Each wall is flat, endless, passes through zero and stands at right angles to its row. A trip goes straight from one point to another. List the walls that it crosses, first one first.
(in the rows, 128 means zero)

Walls:
(1): [161 120]
(2): [ 74 111]
(3): [139 133]
(4): [103 128]
(5): [ 73 167]
(6): [118 104]
(7): [129 112]
(8): [148 110]
Trips:
[168  82] to [135 177] => 6, 7, 8, 5, 1
[133 140] to [141 156] => none
[114 117] to [155 108] => 8, 5, 1, 4, 2, 3
[ 68 110] to [115 153] => 7, 6

Walls:
(1): [164 154 120 143  83 184 158 139]
(2): [130 116 145 175 156  88  89 133]
(3): [148 155  74 135 129 109 131 128]
(4): [153 138 131 134 109  93 131 119]
(5): [130 163 168 140 115 143 126 154]
(6): [ 92 105 160 150 144  93 155 137]
(7): [124 148 126  79 180 142  97 129]
Trips:
[140  88 138 128 150 128 123 179] to [168  98 135 140 182 103 121 139] => 5, 4, 3
[ 96  92 143 122 132 146 128 133] to [ 76 152 129  96 146 130 109 152] => 5
[164 125 130 111 142 101 145 130] to [109 104 129 129  94 190 139 185] => 2, 1, 6, 7, 5, 3, 4
[ 96 129  88 106 112 155 123 103] to [103 172 135 144  57  86 136  82] => 7, 4, 5, 6
[140 132 162 119 121 172 123 149] to [ 93 146 159  92 121  92 181 181] => 6, 1, 7, 4
[146  96 118 150 117 172 103 134] to [134  70  98 147 142 160 110 118] => 1

Walls:
(1): [147 145 167 113 137  84 122 125 119 133 118 183 121 108]
(2): [112 112 139 147  87 155 174 134 145  94 156 101 142 117]
(3): [139 143 129  96 119  69 110 101  95  90 100 126 126 109]
(4): [ 85 141 130 133 158 121 175 103 152  78 103  56 122 127]
(5): [109 139 158  82 124 142  78  84 137 136 121 137 112 167]
(6): [162 143 123 182 145 149 136 113 143 100  95 155 120 122]
(7): [ 95 126 173 137 119  95  92 119 172 131 105 110 112 106]
(8): [170  86 118 130 108  88 166 130 182 150 133  68 129 120]
(9): [106 143 119 125 112  85 108 122 160 102 123  45 182 111]
Trips:
[129 176 125 133 135 143 119  57 103  91 121 188 148 124] to [144 137 129 132 131 118 107 129 118 152 117  73 172 149] => 9, 4, 1, 6, 8, 7
[ 83 173  99 110 107 150 140 131 151 119 144 166 136 161] to [110 122 114 139 122 162 103 157  90 163 147 112 129 137] => 2, 5
[110 129 104 110 118 130 120 103  97 109  91 156 187 132] to [193 144 139 140 103 120 123 102 155 145 214 117 126 141] => 6, 2, 8, 3
[137 179 125 107 112 131 116 127 141 113 100 124 118 134] to [142 140 171  77 110  84 115 122 117 116 152 168 119  93] => 4, 6, 9

Walls:
(1): [103 104 119 123 136 119 139 122 140 128 150  98 104  94 132 104 146 171
 138 124 133  94 116 169]
(2): [183 172 137 111 186 140 151 124  94 138 174 100 115 113 127 101 128 109
 141 166 149 115 128 170]
(3): [166 136 145 107 152 140  92 164 116  83 173  77 108 113 165 149 124  98
 127 117 145 119 104 111]
(4): [ 96 128 172 174 172 159 163 174 134 142 109 146 169 163 156 121 168 171
 136 117 133 119  99 124]
(5): [101 142  97 180 144  75 125 164 182 142 124 144 121  96 121 156  98 111
 148 111 176  97 131 181]
Trips:
[ 64  80 143 169 164 183 150 130 107 118 137  47 134 131 139 152 152 164
 169 105 135 109 131 125] to [132 170 139 135 116 108 132 123 106 186 115 120 133 149 111 153 136 133
  99 132 137  80 152 145] => 5, 2, 3, 1
[160 145 138  90 152 126 121 120 100 168 123 135  69 140 104 133 156 147
  95 111 125 110 123  76] to [113 144  90  96 154 131 138 153 158 145 127 142 124  98 141  98  65 119
 111 154 133 145 135 115] => 5, 3
[152 142 122 170 145 170 140 170  66 102 125 150 130 162 101  86 122 123
 161 142 118 142 122  39] to [117 113  85 118 111 128 134  72 149 160  87 106 112 114 142  71 126 117
 132 122 126  97 118 112] => 3, 2, 4, 1
[135 138 170  92 113 116 153 140 143  80 190 151 163 133 113 147 122 112
  84 137 123 125 186 155] to [129 142  82 180 155 146 104 155 150 141  89 100 134  95 187 199 101 171
  88 173 103 114 109 205] => 5, 1, 4

Walls:
(1): [112  73  80 124 155 113  82 135 121 159 114 122  66 143 123 149 125 128
 167  81 119 114 110 121 160 114 144 110  87 140 104 131 139 168  87  86
 127 102 105  98 174 162 166 114 178 126 174  91]
(2): [163 166 165 126 119 117 135 128 208 114 131 131 166 109 110  99  86 143
 127 116 138  85 111 134 159  80 136  99 147 137 150 129  88 106 152 126
 105 104 102 162  97  93 130 106 147 183  63 147]
(3): [104 155 116 160 114 114 134 131 141 126 143 118 101 101 114 153 199 165
 118 163 141 129 119 160 112  95 125 132 127 144 204 117 121  97 117 145
 136 117 109 135 158  71 194 147 196 129 105 152]
(4): [180 147 155 187 169 129 116 129 155 127 125 140 144 146 102  89 146 123
 100 131 142  90 148 115  83 140 131 116 109 133 144  36 107 165 100 154
 149 115  71 110 163 113 121  83 139 115 110 143]
(5): [114 121 127 127 170 115 159  98 131 151 150 121 149 102 159 148  98 119
 100 131 114 108 141 104 154 123 149 149 123 118 103 166 112 147 117 127
 155 130 138 141 142 144 130 149 131 150  70  63]
(6): [134 225 139 101 107 126 160 142  91 178  93 133 147 107 177 170 177 164
 147 118  67 151 150  91 134 168 165  75 156  92  78 140  92 136 104 136
 106 135 149 160 109 110 136 111 134 178 161 134]
(7): [130 137 119 134 150 132 109 136  87 102 152 161 119 119 128 110 168 175
 157 131 145 122 152 119 122 126 123 179 121 125  77 149 114  94 156 131
 129 162 139 109 137 159 123  71 132 148  96 145]
(8): [142 123 155  96 145 134 149 129 114 140  95 104 136 138 144 173 141  70
 155 126 113 174 163 108 156 168 100 152 138 121 117 105 108 161 135 132
 139 152 119 112 107 123  93 130 150 100 130 107]
(9): [127 142  90 115 117 137  70 181 121  70  79  89 117 184 159 137 117 140
  92 173 140 148 137 116 119 136 196 101 100 107 147  90 125 128 116 166
 118 153 115 131 155  93 117 132 125 125 116 132]
(10): [ 88 143 180 151 107 137 115 147 133 153 101 107 144 178 131 112 136 103
 130 159 163 136 139  83 131 123  84 103 114 174 141  91 146 138 138 142
 114 137 138 169 169 149 101 174 155 169 114 141]
(11): [106  94 108  97 178 160 140 138 151  98 107 115  98 128  86 171 108 116
  83  93 122 154 132 151 156 103 112 120 139 125 113 143 122  96  96 105
 110 162 198 135 179 142 176 123 103 112  86  89]
Trips:
[126 163 154 115 135 130 150 153 134 103 130  91 141 159 144 161  98 123
  87 157 142 123  97 137 150 114 109 103 124 130 165  85  97 132 154 148
 132  94  89 122 112  90 150  85 114 108 132 132] to [148 142 121 103 141 177 164 140 123 143  71 141  96 148 124 132 121 111
 153 117  96 113  90 125 120 112  55 106 147 107  64 144 162 133 108 145
 168 157  66 133 121 119 101 149 108  60 162 118] => 10, 3, 6, 2, 11, 1, 9, 4
[126 104 162 121 192 166 140 150  78  88 147 142 131 139 102 114 128 112
 138 135 129 140 144 117 162 154 115  83  67 104  91  92 180  99 126 132
 142 162 118  73 136  92 149 144 163  80  95 143] to [ 75  88 148 213 136 109 163  80  92 111 112 151 119 135  99 122 121 143
 123 119 119 166 113 110 132 116  93 119 109 153  94 151 118 151 146 164
 129 127 128 109 106 132 147 166 104 116 147 167] => 9, 4, 8, 11, 1
[104 103 112 121 110 116  76 195 129 123 145  84 152 155 121 112 151 116
 126 113 121  97 132 114  74 164 148 157 145  98 162 149 148 112 135 147
 117 146 159 133 166 142  97 127  76 162 118  87] to [176 114 122  72 133 126 105 150 103 127 151  87 111 108 164 163 102  95
 115 132 110  80 115 107  90 179 118 180 109 167 133 197 129  95 126 158
 143 142 105 102 123  93 154 141 156 159 127 138] => 10, 11, 8, 3, 1

Walls:
(1): [174 147  97 133  91  99  98  80 122  73 139  85 135 119  94 134 145 114
 118  98 187 119 105 106 145 149 149 165 136 125 137 122 140 136  80  97
 119 138 123  98 130 146  98 131 176 153 120 123]
(2): [146 131  75 161  71  97 152 124 133 174 116 118 132 135  62 133 125 128
 138 137  87 188 114 171 131 155  85 117  77 130 142 139 175 168 140 143
 115 146 125 125 149 119 139 166 122 105 138 178]
(3): [107 187  78 108  83 150 178 143 138 135 138 131 143 121  63 120 146 140
 109 187  77 113 143 102 139 119  97 167 160 126 150  87 135 134 156 115
 162 160  83 124 165 148 134 105 179 119 144 121]
(4): [174 156 156 119 105 112  96 121 120 131  78 117 148 128 103 145 127 146
 146  89 128 133 176 169 149  84 109 139 121 124 160 159 109 153 133 147
 162 134 109 148  77 128 125 133  92  80 122  71]
(5): [191 110 146  94 148 121 110 174 159 138  92  99  86  81 136  91 127 104
 147 119 126 126  98 159 175 118 155 120 129 127 118  70  95 134 172  91
 147 153  76 144 126 117 169 105 100 158 155  70]
(6): [115 118 103 126 101 112 110 125 137 128 118 149 122  98  83 131 142  98
 145 114  86 127 117 106 121 100 122 109 101 163 143 141  77 132 101 129
 120 126 108 141  99 119 174 133 142 108 138 140]
(7): [137 107 133 136 126  77 138 102 137 168 102 137  82 137  74 126  94 130
 124  77 134 139 155  53 122 117 126 137 167 162 168 136 109  96 115 150
 151  85 133 152 137 132 152 129 143 133 151  96]
(8): [127 134 150 122 114 143  81 101 164 153 128 103 101 141 121  73 128 125
 154 142 184 103 145  84  99 139 132  82  96  65 150 142  82 110 110 157
 121 176 121 144 144  87 137 146 122 166 121 116]
(9): [183  74 100  60  89 141 130 132 117  89 140 122 159 110 127 123 156  90
 107 120 104  93 153 133 205 170 123 120 130 122 159 157 158 165 100 137
 126 130 143  88 136 189 114 162 141 148 163 125]
(10): [125  93 156  98  91 159 139  89  99 107 103 167  97 132 148 134 152 193
 112 144  76  96 193 102 112 152 146 117 109 156 145 143 139 151 134 110
 172  69 125  95  99 143 128 174 127 109 157 122]
(11): [ 89 115  87 107 123 108 182 171 166  81 134 146 153 176 104 169 107 112
 140 144 108 141 141 110 113 109 138  94 136  74 125  77 130 106 149 124
 146 149 189 132 122  86 162  93 155 142 107 143]
(12): [132 123 127  73 188 107 179 122 111 122 127 162 112 137 151 159 124  65
  87  97  87  96  74 112 144 132 150 115 115 137 197 102 140 141 177 143
 127  89 133 150 104 145  83  98  93 152 148  99]
Trips:
[ 60 144 132 109 137 103 127 115 113 120 123 122  99 128 166 105 135 131
 141  93 135 153 120 140 161 123 127 173  99 105 148  97 138 119  86 153
  81 136  98 142 105 105 124 135 147 140 178 141] to [173 106 130 137 151 149 128  62 137 113 120  90  93 172 205 168 177 142
 149 109 137 122 110 114 109  77  97 113 146 143 122 162 111 140 131 131
 145 181 121 166 140 123  94  68 141 178 143 175] => 6, 5
[172 152 148 109 162 124  92 129 113 155 157 113 143  91 147  93 162 179
 140 167 179 124 146 105 153 117 105 156 105 104 134 142 132 115 130 125
  94 195 108 128  89 123 128  87 139  91 136 104] to [150 187 110 163 136 137 110 101  89 130 145 111 106  96 102 106 112 152
 157 144 112 160 122  77 134 169 132  95  94 100 100 126 129 113 110  82
 149 123 119 140 145 130 154  92 130 164  93 181] => 4, 2, 6, 5
[133 125 119  93 116  98 134 136 177 162 126  88 159  75 150  99 119 171
 140 149  87  85  98 155 138 144 116 139 105  92 116  99 147 124 123 143
 105 102 129 115 120  73 164 111 120 107 147 136] to [117 128 195  67 100 149 132 170 174 126  86 135 146 154 133 131 139 152
 139 128 118 167 134 149 116 132 142 162 123 100 151 102 150 127 103  87
  82 119 140 172 121 105 182 179 114 140 110 126] => 9, 4, 10, 3, 6
[185  93 148 144 159 147 137 138 133 144  93 128  90  96 113 125 101  92
  95  81 106 158 142  78 166 178 118 154 127 117 138  83 140 152 146 132
 161  94 138 155 160  95 154 131 101 119 120 178] to [112 111 129 133 107 156 120 145 143  82 150  90 104  97 119 155 142 195
 143 139  92  99 162  83 179 135  92 103 126 144 157 118 124 158 127  97
  70  79 165 164 153 100 109 116  94 139 130 163] => 6, 11, 3, 5, 12, 7
[140 133 184 174 140 146 150 130 150 140 150 102 126  88 143 146 150 134
  78  80 176  89 107 147 105 167 148 133 103 113 163 109 112  92 115 120
 123 145 124 119  87 122 121 151 116 118 155 143] to [125 121 108  99 118 104 132 131 129 139  55 119 105  95 130 127 140 139
 135 145 118 155 144  88 151 153 116 117 147 155 109  93  88 118 171 149
 155 109 150 183 101 110  89  76 145 114 153  98] => 4, 7, 10, 1, 6, 3, 11, 8
